Rows are points. Each copy is the shape, with its points in the same order, turned, moved and blurred by noise. Some copies are also mirrored. Which?
In the rows, zero is written as 128.

Shape (8 x 3):
[[ 58 156 162]
 [ 22 131 183]
 [ 84 181 157]
 [108  99 151]
 [130 170 148]
 [126 121 126]
 [ 98  76  53]
 [170 127 162]]
Copy 1 (8 x 3):
[[ 99  90 201]
 [ 67  48 198]
 [112 109 206]
 [123  79 112]
 [149 126 162]
 [120 120 120]
 [ 45 147  70]
 [186 102 127]]
Copy 1 is: only turned
Copy 2 (8 x 3):
[[135 184 173]
 [165 193 210]
 [107 183 151]
 [141 108 171]
 [ 85 142 134]
 [127 108 137]
 [208  88  97]
 [ 79  84 151]]
Copy 2 is: mirrored
Copy 3 (8 x 3):
[[ 83 198 100]
 [ 40 210 110]
 [121 195 103]
 [ 83 133 138]
 [152 159 130]
 [111 114 121]
 [ 76  59  59]
 [135 110 166]]
Copy 3 is: only turned
Copy 4 (8 x 3):
[[ 70  90 132]
 [ 48  44 149]
 [ 67 129 145]
 [137  80 131]
 [110 149 145]
 [155 113 113]
 [171  73  40]
 [165 138 165]]
Copy 4 is: only turned

Shape (10 x 4):
[[210 110 147 133]
 [177 103 119 105]
 [144 211 124  84]
 [ 70  89 124 171]
 [132 202 145  74]
 [117 176 162  77]
 [170  81 163  92]
 [ 95 107  94 150]
 [187 123 162 122]
 [118 204 153  82]]
Copy 1 (10 x 4):
[[174 108  83 199]
 [181  98  89 150]
 [163 200  54 112]
 [ 93  94 164 102]
 [171 204  82 112]
 [172 193 112 112]
 [206 106 130 166]
 [109  91 117  95]
 [174 130 105 183]
 [161 212  91 110]]
Copy 1 is: only turned
Copy 2 (10 x 4):
[[157  84 134  76]
 [116 115 126  79]
 [168 196  83 120]
 [ 82 152 210 153]
 [179 209  97 110]
 [166 214 123  97]
 [130 132 158  46]
 [ 79 150 159 153]
 [162 107 147  82]
 [175 219 111 114]]
Copy 2 is: only turned
Copy 3 (10 x 4):
[[195  66 136 109]
 [157  91 124  91]
 [170 162 213  80]
 [ 85 119 128 185]
 [153 146 229  79]
 [128 123 219  87]
 [136  53 142  84]
 [112 143 117 151]
 [181  65 161 105]
 [141 147 235  91]]
Copy 3 is: only turned
Copy 4 (10 x 4):
[[184 182 139 110]
 [139 177 136  91]
 [ 81 190 121 191]
 [117  48 150  98]
 [ 80 181 137 188]
 [ 83 169 171 168]
 [145 179 166  78]
 [113  83 113 107]
 [157 172 152 125]
 [ 68 182 145 194]]
Copy 4 is: only turned

Shape (12 x 6):
[[104 117 157  89  52 184]
 [200 155 196  63  81 101]
 [119 175  90 125  72  99]
 [ 94 158 125 151 185 175]
 [117 136 104  80  83 103]
 [155 136 102 138 131 144]
 [213 115 123 146 188 110]
 [ 90 155 219 139  72 152]
 [111  66 142 116 123 156]
 [ 93 165 174 171  96 155]
 [ 83  81 116  92 134  82]
 [212 204 118 144 190  81]]
Copy 1 (12 x 6):
[[112 128  65  81 150 183]
 [220 175 118  56 159 129]
 [151 130  74 131  84  95]
 [ 54 179 147 164 135 122]
 [159 111  77 114 138 114]
 [144 143 140 161 117 138]
 [168 145 216 166 135 127]
 [ 86 175 104  28 122 137]
 [106  92 142 109 158 167]
 [ 73 171 122  87  96 129]
 [118  58 115 120 169  86]
 [194 210 188 175 106  75]]
Copy 1 is: only turned
Copy 2 (12 x 6):
[[ 51 205  83  82 108 127]
 [159 207 154  23  93 128]
 [ 96 190 175 137 141  83]
 [123 196 110 206 114 187]
 [ 82 161 168 108 109 111]
 [136 172 123 161  94 119]
 [219 141 127 149  80 138]
 [ 97 234  87  85 178 166]
 [ 92 136  71 120 107 155]
 [112 227  92 141 172 145]
 [ 82  97 151 120 126 159]
 [233 194 198 165  95 135]]
Copy 2 is: mirrored
Copy 3 (12 x 6):
[[ 37  73 154 119  90 211]
 [144 112 223  78  73 205]
 [ 90 102 123  90  43 122]
 [143 105  58 164 122 166]
 [ 81 114 139  65  78 143]
 [128  84 132 122 121 118]
 [193 117 164 127 161 109]
 [ 77 135 149 182  61 220]
 [ 69 123 140 131 167 172]
 [ 94 120 123 198  63 170]
 [ 77 179 112  74 142 154]
 [242 117 139  98  85 106]]
Copy 3 is: only turned

Shape (11 x 6):
[[129  84 131  55 166 131]
 [ 74 127 232 132 164 140]
 [130 154 108 118  16 127]
 [ 89  75 105 156 132 111]
 [116 117 151 126  49 134]
 [241 125 248 144  82 118]
 [102 131  89 138 164 185]
 [ 95  98 187 121 116 117]
 [140  94 103 135 114 102]
 [102 179 111 114 161 179]
 [126 193 112  67 158 128]]
Copy 1 (11 x 6):
[[164  85 143 108 115  58]
 [203 118 239 135 133 149]
 [ 30 148 143 170 125 135]
 [168 126 127 205 154  96]
 [ 76 121 179 172 145 130]
 [ 84 131 214  55 249 149]
 [175  95  95 156 102 156]
 [151 121 207 156 146 108]
 [129 135 116 160 164  90]
 [165 116 119 124  75 169]
 [144 151 123  85  63 123]]
Copy 1 is: mirrored
Copy 2 (11 x 6):
[[139 124 151 102 200 116]
 [125 136  44 118 141  29]
 [118 132 149  14  41 134]
 [130  63  98 120 107 145]
 [148 122 119  31  69 102]
 [212 234 155 114  46  42]
 [ 96 134  73 124 130 167]
 [144 106  90 101 112  70]
 [137 104 156 124 103 134]
 [ 65 164  76 101 144 148]
 [ 49 169 142 107 156 127]]
Copy 2 is: mirrored

Shape (13 x 8):
[[ 76  89 105 133  70 125 147 186]
 [112  65 126 119  67 157 140 161]
 [163 144 137 151 125 161 115 122]
 [133 108 180  57 125 102  66 101]
 [168  58  87 106 162  79  76 103]
 [ 93 127 120 144 133 200 206 187]
 [171 158 166  91 179  83 146 133]
 [120  65 133 115 147 119  51  32]
 [116  95 119 140  58 155 133 158]
 [183 148 194  96 197  60 158 159]
 [ 83 147  92 225 137 157 146 147]
 [109 187  74 166 175 179 111 153]
 [105 129 140 190 160 198  91 174]]
Copy 1 (13 x 8):
[[176 142 104 104 111 119  36 107]
 [160 134 131 122  82 143  55 119]
 [ 85 108 146 146  86  68 114 142]
 [133 134 143  97 135 152 175 195]
 [116  11 169  93 155 150 122 176]
 [124 105  50 145  37  97  71  67]
 [ 94  83 103  68  81  84 184 146]
 [141  65 180 179 178 145 159 182]
 [137 130 146 124 100 108  58 110]
 [120  71  94  36  54  79 196 163]
 [131  76 103 162 114  17  62  93]
 [ 56  85  48 155 128  37  78 129]
 [110  89  86 196  78  51  73 174]]
Copy 1 is: mirrored
Copy 2 (13 x 8):
[[150 133 205 153 155  75  98  90]
 [180 134 155 151 177  68 112  85]
 [124 118 103 127 151 122 165 137]
 [174 177  83  71 190 148  78 139]
 [197 144  97 113 104 113  71 206]
 [103  58 164 199 178 107 120  76]
 [ 95  81  91  72 145 147  69 146]
 [231 182  66 126 128 167 101 155]
 [154 143 162 137 159  71 135  82]
 [ 92  55 102  39 148 152  54 160]
 [122  92 198 181 103 141 178 113]
 [ 85 101 159 199 152 161 165 173]
 [154  85 168 160 181 157 185 144]]
Copy 2 is: mirrored
Copy 3 (13 x 8):
[[ 86  64 161 185 105 151 125 140]
 [120  79 122 179 108 193 116 160]
 [181 121 137  86  77 150 129  96]
 [149 125 155  66 127 109  79 215]
 [167 201 183 146 111 119 139 193]
 [ 82  84 108 125 134 200 145  66]
 [146 137 189  36 150 138 171 143]
 [188 194 149 120 113 114  37 177]
 [141  61 132 170  93 165 117 140]
 [134 135 223  13 146 157 175 150]
 [121 111 170 169  96 138 114  19]
 [113 133 132 103  69 102 142  37]
 [100 128 134 100  36 174  88  59]]
Copy 3 is: only turned
